Every row gives one point. A path goes straight from each point to the next, and from the last back to the first. The post is the endless flat space through its rows: a point in 2 columns, a line in 3, a plane in 4, and so on, so that a path can go around it. How many times does the path go around the post? Going back the other way cancels.

Post (1 x 2):
0.13; 0.05
Path (26 x 2):
-0.01; 0.75
0.29; 0.23
0.31; -0.14
0.12; -0.68
-0.25; -0.01
-0.13; 0.34
0.36; 0.50
0.60; 0.32
0.06; 0.45
-0.12; 0.02
-0.08; -0.25
0.17; -0.26
0.20; -0.50
-0.13; -0.08
-0.09; 0.19
0.16; 0.31
0.35; 0.78
-0.26; 0.34
-0.38; -0.39
0.26; -0.48
0.52; -0.48
0.00; -0.18
0.00; -0.56
0.33; -0.17
0.38; 0.21
0.03; 0.70
Times around: 0

Post, 2 rows:
0.05; 0.46; -0.06
-0.02; -0.22; -0.13
Path (26 x 3):
-0.34; 0.58; 0.35
-0.08; 1.16; 0.61
0.05; 0.59; 0.40
-0.17; 0.55; 0.20
-0.18; 0.52; -0.56
0.09; -0.04; -0.34
0.38; -0.26; -0.08
0.01; -0.10; 0.45
-0.15; 0.16; 0.00
-0.15; -0.37; -0.70
0.14; 0.21; -0.30
0.24; 0.23; 0.14
-0.07; -0.31; 0.27
-0.14; 0.28; -0.15
-0.05; -0.26; -0.35
-0.10; -1.00; -0.40
-0.26; 0.03; -0.17
-0.46; 0.16; -0.10
0.04; -0.04; -0.39
0.13; -0.27; -0.27
0.17; 0.68; 0.36
-0.27; -0.11; 0.13
-0.23; 0.63; -0.35
0.00; -0.08; -0.31
0.42; -0.31; -0.37
0.12; -0.31; 0.17
Times around: 4

Post:
-0.15; 0.71; -0.19; -0.75; 0.14; -0.56
-0.02; -0.41; -0.09; 0.25; -0.04; 0.10
0.06; -0.01; 0.27; -0.18; -0.10; 0.03
0.23; -0.01; 0.02; 0.14; -0.38; -0.13
0.10; -0.07; 0.00; 0.29; -0.10; 0.40
Path, 27 rows:
-0.11; -1.00; -0.53; 0.42; -0.67; -0.28
-0.13; 0.81; 0.34; -0.51; -0.32; -0.11
0.01; 0.22; 0.08; 0.19; -0.40; 0.50
0.33; 0.14; 0.29; -0.38; -0.47; 0.00
0.23; -0.26; -0.17; 0.00; 0.13; 0.06
-0.01; 0.33; 0.16; -0.13; 0.35; 0.11
-0.46; 0.68; 0.72; -0.50; 0.34; 0.45
-0.02; 0.01; 0.79; -0.34; -0.32; 0.38
-0.06; 0.14; 0.41; 0.13; 0.09; 0.23
0.06; 0.50; -0.36; 0.06; 0.15; -0.22
0.59; 0.34; 0.41; -0.65; -0.08; -0.05
-0.34; 0.46; 0.19; -1.00; 0.35; -0.06
0.08; -0.11; -0.40; 0.62; -0.98; -0.03
-0.54; -0.11; 0.54; -0.70; 0.26; -0.18
-0.01; 0.29; 0.05; -0.36; -0.56; -0.10
0.23; -0.03; -0.47; 0.14; 0.01; 0.39
0.05; 0.14; -0.09; -0.17; 0.59; 0.34
0.02; 0.08; 0.02; 0.19; 0.37; 0.18
-0.01; 0.23; -0.07; 0.06; -0.27; -0.26
-0.02; 0.40; 0.29; -0.52; -0.47; -0.14
-0.14; -0.14; 0.42; -0.71; 0.15; -0.05
0.02; -0.15; -0.42; -0.32; 0.17; -0.09
-0.04; -0.21; -0.07; -0.05; -0.22; 0.26
-0.29; -0.37; 0.25; -0.13; -0.20; -0.16
0.37; -0.11; 0.43; 0.06; -0.51; -0.58
0.32; 0.31; 0.07; 0.31; 0.09; 0.58
0.52; -0.36; -0.23; 0.30; -0.61; -0.25
Times around: 0

Post, 8 rows:
-0.24; -0.33; -0.23; -0.08; 0.23; -0.02; -0.30; -0.10; -0.22
-0.24; 0.02; 0.63; 0.45; 0.14; -0.37; -0.23; -0.05; -0.06
-0.01; -0.17; -0.23; -0.35; 0.10; -0.27; -0.05; 0.18; -0.05
0.35; -0.07; -0.56; 0.04; 0.24; 0.06; 0.04; 0.28; -0.05
-0.04; -0.01; -0.04; -0.37; -0.06; 0.03; -0.13; 0.13; -0.32
-0.63; -0.30; 0.31; 0.67; -0.02; -0.16; -0.01; 0.04; 0.15
-0.03; 0.23; -0.27; -0.41; -0.13; 0.01; 0.13; -0.37; -0.06
-0.03; 0.46; -0.72; -0.23; 0.55; 0.45; 0.19; 0.17; 0.21
Path (26 x 9):
0.19; -0.82; 0.29; 0.25; -0.09; -0.63; 0.01; -0.05; -0.04
-0.18; -0.44; -0.76; -0.43; -0.03; 0.23; 0.12; 0.10; -0.31
-0.46; 0.15; -0.29; 0.06; 0.08; 0.25; -0.14; 0.12; -0.24
0.79; -0.41; -0.38; 0.47; 0.03; -0.24; -0.43; 0.18; -0.13
-0.62; 0.01; -0.18; 0.01; 0.44; 0.16; 0.23; -0.47; 0.78
0.50; -0.03; 0.48; 0.34; -0.14; -0.41; 0.21; -0.36; -0.04
-0.29; -0.02; -0.32; -0.03; 0.50; 0.14; -0.22; -0.17; -0.19
0.15; -0.30; -0.21; 0.86; -0.42; -0.78; 0.24; -0.17; 0.21
0.17; -0.04; 0.06; 0.46; 0.42; -0.41; -0.32; -0.21; 0.17
-0.45; -0.16; 0.42; -0.32; 0.49; -0.82; -0.35; -0.55; 0.22
-0.85; -0.35; 0.56; 0.23; 0.23; -0.59; 0.06; -0.39; 0.11
0.32; -0.02; -0.75; -0.03; -0.09; -0.18; 0.44; 0.06; -0.08
0.80; 0.13; -0.59; 0.50; -0.40; -0.01; 0.29; -0.12; -0.09
-0.65; -0.29; -0.62; -0.46; 0.61; -0.42; -0.05; 0.25; 0.11
0.20; -0.16; -0.03; 0.22; -0.23; -0.47; 0.44; -0.26; 0.06
-0.35; 0.48; 0.18; -0.30; -0.16; 0.29; 0.29; -0.12; 0.10
0.48; 0.13; -0.36; -0.35; 0.06; -0.01; 0.32; 0.40; -0.27
-0.18; -0.34; 0.06; 0.05; -0.29; -0.60; 0.01; 0.18; -0.25
-0.50; -0.59; -0.46; 0.48; 0.36; -0.20; -0.27; 0.76; 0.08
-0.50; 0.03; 0.00; 0.24; 0.24; 0.48; -0.32; -0.27; 0.19
0.05; 0.00; 0.13; -0.21; 0.00; 0.08; -0.18; 0.25; 0.05
-0.14; -0.33; -0.71; 0.18; 0.66; -0.33; -0.38; 0.14; 0.08
0.06; 0.10; 0.40; 0.26; -0.52; -0.20; 0.09; 0.07; -0.45
-0.12; -0.82; -0.40; 0.00; 0.75; 0.15; -0.45; 0.25; -0.48
0.69; -0.40; -0.34; 0.44; -0.14; 0.24; 0.02; 0.27; -0.22
-0.82; 0.11; 0.68; -0.22; 0.18; -0.24; -0.40; -0.59; 0.37
Times around: 2

Post, 11 rows:
0.20; 0.22; 0.24; -0.04; 0.42; 0.05; -0.21; 0.08; -0.31; 0.08; -0.25; 0.10
0.02; -0.08; 0.05; 0.18; 0.10; 0.17; -0.44; -0.57; -0.41; 0.11; -0.37; -0.01
-0.49; -0.20; 0.08; -0.13; -0.06; 0.05; -0.19; 0.28; 0.25; -0.20; -0.01; 0.21
0.21; 0.13; 0.35; -0.31; 0.22; 0.04; 0.07; -0.42; -0.46; 0.12; 0.01; 0.01
-0.04; -0.13; 0.28; 0.36; -0.45; 0.17; 0.07; -0.10; -0.30; -0.02; -0.26; 0.51
0.22; 0.40; -0.68; -0.09; -0.05; -0.13; 0.11; 0.43; -0.21; 0.27; -0.20; -0.25
0.56; 0.22; -0.68; 0.01; -0.21; 0.15; -0.26; -0.05; 0.35; 0.22; -0.07; 0.12
0.04; 0.29; -0.39; 0.11; -0.09; -0.49; -0.04; 0.22; 0.42; 0.42; -0.17; -0.37
0.04; 0.20; 0.38; 0.42; 0.19; 0.44; -0.10; -0.49; -0.27; -0.24; -0.06; 0.16
0.53; 0.18; 0.22; 0.08; -0.19; 0.07; -0.30; -0.44; -0.30; -0.22; -0.09; -0.33
-0.83; -0.31; -0.08; -0.08; 0.29; -0.72; 0.16; 0.73; 0.19; -0.18; 0.07; 0.59
Path (27 x 12):
0.60; 0.27; 0.01; 0.18; 1.01; -1.03; -0.13; -0.09; 0.14; 0.19; 0.06; -0.48
0.02; -0.35; -0.08; 0.22; -0.17; -0.10; -0.19; -0.23; -0.15; -0.55; -0.18; -0.07
0.60; 0.38; 0.60; -0.62; -0.40; -0.14; 0.53; -0.03; -0.02; 0.28; -0.12; -0.48
0.34; -0.32; -0.15; 0.05; -0.74; 0.12; -0.20; 0.47; -0.32; -0.30; -0.31; 0.40
0.53; -0.13; 0.15; 0.36; -0.33; 0.00; -0.32; -0.61; 0.18; -0.09; 0.14; 0.38
-0.89; 0.10; 0.35; 0.18; 0.23; 0.21; -0.44; -0.53; -0.14; 0.56; -0.26; 0.02
0.19; -0.01; -0.01; 0.11; -0.69; -0.54; -0.49; 0.31; 0.50; -0.10; -0.42; -0.26
-0.38; -0.22; -0.49; -0.48; -0.21; -0.44; 0.09; -0.13; -0.60; 0.57; -0.52; -0.51
0.13; 0.29; -0.03; 0.00; 0.21; 0.29; -0.09; 0.04; 1.05; -0.02; -0.32; 0.32
0.52; 0.43; 0.15; -0.27; -0.31; 0.45; -0.27; -0.31; 0.37; -0.30; 0.13; 0.50
0.03; 0.15; -0.22; -0.52; -0.15; 0.48; 0.35; -0.13; -0.80; -0.13; 0.23; 0.38
-0.16; -0.11; 0.17; -0.20; 0.19; 0.82; -0.37; 0.30; -0.36; -0.08; 0.01; 0.24
-0.97; -0.20; 0.11; 0.47; 0.60; -0.26; 0.02; -0.29; 0.08; 0.36; -0.04; -0.10
0.43; -0.01; -0.21; -0.16; -0.08; -0.25; -0.22; -0.08; -0.34; 0.26; -0.07; 0.12
0.16; 0.34; -0.09; 0.54; -0.14; -0.59; -0.60; -0.13; 0.04; -0.04; 0.13; -0.61
-0.11; 0.15; 0.50; 0.43; 0.36; 0.32; -0.11; -0.33; -0.40; 0.52; -0.27; 0.14
0.09; -0.51; 0.14; 0.41; -0.45; 0.19; -0.01; -0.64; 0.05; -0.63; 0.13; 0.50
0.04; -0.20; 0.05; 0.16; 0.17; -0.05; -0.26; -0.41; -0.21; -0.85; -0.34; 0.28
-0.10; -0.18; 0.19; -0.07; -0.77; -0.61; 0.07; -0.27; 0.84; -0.02; 0.03; 0.64
-0.31; 0.14; 0.25; 0.25; 0.60; -0.16; -0.28; -0.16; -0.17; 0.29; 0.11; 0.62
-0.04; 0.44; -0.23; 0.10; 1.00; 0.05; -0.41; -0.18; 0.05; 0.01; -0.02; 0.20
0.06; 0.15; 0.46; -0.11; 0.16; 0.08; 0.15; -0.53; -0.15; -0.03; -0.33; 0.82
-0.05; -0.05; -0.12; 0.32; 0.24; 0.61; 0.06; -0.10; -0.07; -0.31; -0.29; 0.48
-0.10; -0.02; 0.34; 0.39; 0.74; 0.83; -0.81; -0.06; -0.13; -0.46; -0.31; 0.14
0.15; 0.20; 0.22; 0.25; 0.37; 0.73; -0.51; 0.13; 0.44; -0.25; 0.38; 0.17
-0.10; 0.21; 0.08; 0.64; 0.14; -0.29; -0.95; 0.31; 0.47; -0.34; -0.25; -0.28
-0.20; 0.03; -0.17; 0.28; 0.30; 0.04; -0.01; 0.18; -0.28; -0.25; 0.17; 0.43
Times around: 0
